Rows are points. Each copy is the shape, with its points in the same order, turned, moved and blurred by noise. Say if it was mirrored as well.
In the rows, zero is written as 128.

Shape (9 x 3)
[[195 185  45]
 [147 140  77]
 [ 94  93 162]
 [101  99  50]
 [103 110 148]
 [157 170  83]
 [166  79 196]
 [172 108 167]
 [143 113 113]]
Copy 1 (9 x 3)
[[109 221 208]
 [ 91 162 171]
 [110  77 104]
 [ 26 132 151]
 [108  91 106]
 [114 197 171]
 [166  49 154]
 [160  96 164]
 [102 125 152]]
Copy 1 is: mirrored
Copy 2 (9 x 3)
[[233 163 103]
 [160 161 105]
 [ 62 142 144]
 [118 189  65]
 [ 88 153 147]
 [184 162 131]
 [ 84  64 157]
 [118  86 152]
 [126 135 115]]
Copy 2 is: only turned
Copy 3 (9 x 3)
[[ 62 211  85]
 [119 172 111]
 [159  84 164]
 [182 177 111]
 [147 107 162]
 [ 86 182 122]
 [107  38 129]
 [ 95  76 123]
 [125 129 118]]
Copy 3 is: mirrored
Copy 4 (9 x 3)
[[ 76 102  18]
 [122 103  75]
 [140 108 179]
 [179  97  76]
 [125 116 161]
 [100 143  62]
 [ 70  66 195]
 [ 72  77 144]
 [119  80 111]]
Copy 4 is: mirrored

Shape (9 x 3)
[[168  97 163]
 [106  72 118]
 [165  94 183]
 [117 140 201]
 [ 82  41  63]
 [ 64 101  74]
 [162 147 152]
 [137 110 146]
 [ 63 127  90]]
Copy 1 (9 x 3)
[[114  99 106]
 [182 141  83]
 [118  90 120]
 [125 131 175]
 [217 163  37]
 [198 200  73]
 [ 89 144 116]
 [134 127 108]
 [178 211 100]]
Copy 1 is: mirrored
Copy 2 (9 x 3)
[[ 58 145 108]
 [ 97 110 170]
 [ 42 154 111]
 [ 73 212 137]
 [121  59 201]
 [162 110 193]
 [ 96 167  90]
 [ 89 144 130]
 [166 139 180]]
Copy 2 is: mirrored
Copy 3 (9 x 3)
[[ 85  66 145]
 [103 130  91]
 [ 65  69 152]
 [ 60 124 190]
 [132 153  35]
 [145 176  92]
 [112  87 183]
 [ 97 102 144]
 [146 184 115]]
Copy 3 is: only turned
Copy 4 (9 x 3)
[[193 117 117]
 [133 165 167]
 [203 142 120]
 [167 167  64]
 [ 91 161 219]
 [ 74 153 170]
 [167 105  97]
 [163 138 121]
 [ 67 147 144]]
Copy 4 is: only turned

Shape (7 x 4)
[[ 65 131 146  71]
 [126  60 122 110]
 [ 63 180 107  83]
 [109 203 145  54]
 [127 210 153 152]
 [136 102 113 159]
 [122  60  56 121]]
Copy 1 (7 x 4)
[[ 96  66 120 156]
 [130 140  59 133]
 [ 91  72 176 124]
 [ 50 101 180 168]
 [131 146 212 179]
 [160 164 114 128]
 [138 146  71  66]]
Copy 1 is: mirrored
Copy 2 (7 x 4)
[[129 198 175 155]
 [104 159  88 173]
 [112 160 210 108]
 [157 192 194  75]
 [190  98 181  90]
 [136 104 103 152]
 [ 51 133  91 161]]
Copy 2 is: mirrored

Shape (10 x 6)
[[ 89 165 180  72 143 156]
 [186 143 158 163  83 176]
 [119 137 157 148  68 140]
 [ 74 146 120  33 126 198]
 [114 190 121  83 145 131]
 [189  94  96  79 112  58]
 [126  94 160  98 173  70]
 [180 146 228 162  86  88]
 [121 169 127  82 135 191]
 [137 159 185 186 102 143]]
Copy 1 (10 x 6)
[[119 121 191  78 163 163]
 [166 126 195 151  40 128]
 [114 115 160 110  56 122]
 [138  60 160  77 166 206]
 [100 113 171 144 163 166]
 [132  52 143 196 145  46]
 [135 139 138 125 180  54]
 [108 162 218 134  65  47]
 [151  97 183 130 136 189]
 [130 174 176 125  57 115]]
Copy 1 is: mirrored
Copy 2 (10 x 6)
[[136 126 156 191 149 202]
 [105 193 187 114  70 142]
 [ 96 127 167 124  88 153]
 [203 106 170 134 146 231]
 [127 149 123 136 157 218]
 [148 161  35 123  51 162]
 [136 133  64 177 129 125]
 [ 31 172 138 193  60 133]
 [162 159 166 132 138 211]
 [ 60 153 181 135 102 135]]
Copy 2 is: mirrored
Copy 3 (10 x 6)
[[141  60 127 124  65 137]
 [160 151  67 202 128 120]
 [129 100  65 163 133  93]
 [118  96  88  87  13 149]
 [165  87 103  91 105 162]
 [173 181 119  62 152  65]
 [131 122 186  97 139  94]
 [190  96 119 207 174  66]
 [146 111  92 127  63 174]
 [139  95  90 207 157 131]]
Copy 3 is: mirrored
Copy 4 (10 x 6)
[[ 82  99  93 177  93 118]
 [ 82 189 159 106  97 154]
 [ 92 121 177 126  63 112]
 [137  71  79 195  89 183]
 [128 122  74 153 114 120]
 [208 198 164 183 125  97]
 [131 125 139 205 185  73]
 [ 53 193 191 143  94  68]
 [ 97 118  89 144  99 164]
 [ 51 149 168  97 105 104]]
Copy 4 is: mirrored

Shape (13 x 8)
[[  7 131 136 104 140 134 154 134]
 [121 152 106  88 105 122 155  76]
 [100 130 167  97  13 113 158 138]
 [ 70  70  94 157 144  89 164 123]
 [119 126  94 132 108 131 137 107]
 [ 99 109  94 104 143 137  93 143]
 [137  38 171 120 139 134 145 117]
 [ 83 111  96 110  92  52  98 123]
 [138 143  98 126  95 139 160 103]
 [101 122 120  90 120 132 153 140]
 [127 101 100  86 140 132 142 150]
 [102 148 103 151 144 113 123 150]
 [138 149  96 159 103  96 147 122]]
Copy 1 (13 x 8)
[[123  31 104 140 200 168 146 152]
 [109  81 161 102 105 120 172 156]
 [ 35  80 183 112 158 163 163  74]
 [130  94  70  53 182 129 145 140]
 [100 113 110 101 121 126 149 150]
 [148 112  70 142 125 146 147 123]
 [152 168 134  81 186 151 155 126]
 [129  65  99  79 107 159 135  76]
 [ 76 116 133 111 117 104 155 156]
 [117  97 121 133 160 128 173 125]
 [140 124  95 129 143 123 186 115]
 [121  94  87 129 140 101 109 121]
 [ 91 112 116  92 115  84 123 123]]
Copy 1 is: only turned
Copy 2 (13 x 8)
[[199 143 155 139 126  76  97  50]
 [ 96 109 136  74  98  67 115 111]
 [ 88 153 149 115 168  70  16 127]
 [162 110 111 178  67 125  82  92]
 [131 101 114  98 107 110 105 138]
 [150 128 117  96 128 157 130  90]
 [ 84  91 156 194 143 148 126 111]
 [114 165  63 116  99 116  74  94]
 [116  95 138  93 105  94  95 150]
 [128 135 164 106 113 115  93 103]
 [119 124 160 103 109 158 113 103]
 [179 144 111 113 105 126 117 147]
 [137 127 108 107  95 107  95 179]]
Copy 2 is: only turned
Copy 3 (13 x 8)
[[144  84  94 198 148  42  98 132]
 [201 133 148 154 134 131 131 128]
 [185  63  69 142 100 145 176 170]
 [108  64 179 152 155  70 145 106]
 [154 105 154 138 117 126 118 110]
 [139  94 129 112 148 108  68 106]
 [ 81  89 146 147 188 169 127 153]
 [172  66 113  96 161  93 149  79]
 [168 121 160 145  96 139 130 130]
 [156 100 134 141 140 105 102 158]
 [144  99 151 112 151 118  86 153]
 [119 119 135 116 107  80 111 101]
 [141 120 160 115  93 112 156 106]]
Copy 3 is: only turned
Copy 4 (13 x 8)
[[132 185  68  47 166 110 121 180]
 [150 109  88 140 114 119 114 206]
 [186 115  82  95  97  77  45 134]
 [113 162 124  55  79 123 174 164]
 [154 105  99 121 105 126 157 172]
 [139 151 107 131 155  88 182 163]
 [168 183 198 115 105 120 122 159]
 [106 103  99 103 100  49 141 166]
 [181  96  94 124 107 144 136 168]
 [154 164  83 120 123 110 132 162]
 [160 170 102 150 111 111 159 160]
 [119 121  89 104 140 132 166 131]
 [132  85  95 122  87 136 144 133]]
Copy 4 is: mirrored
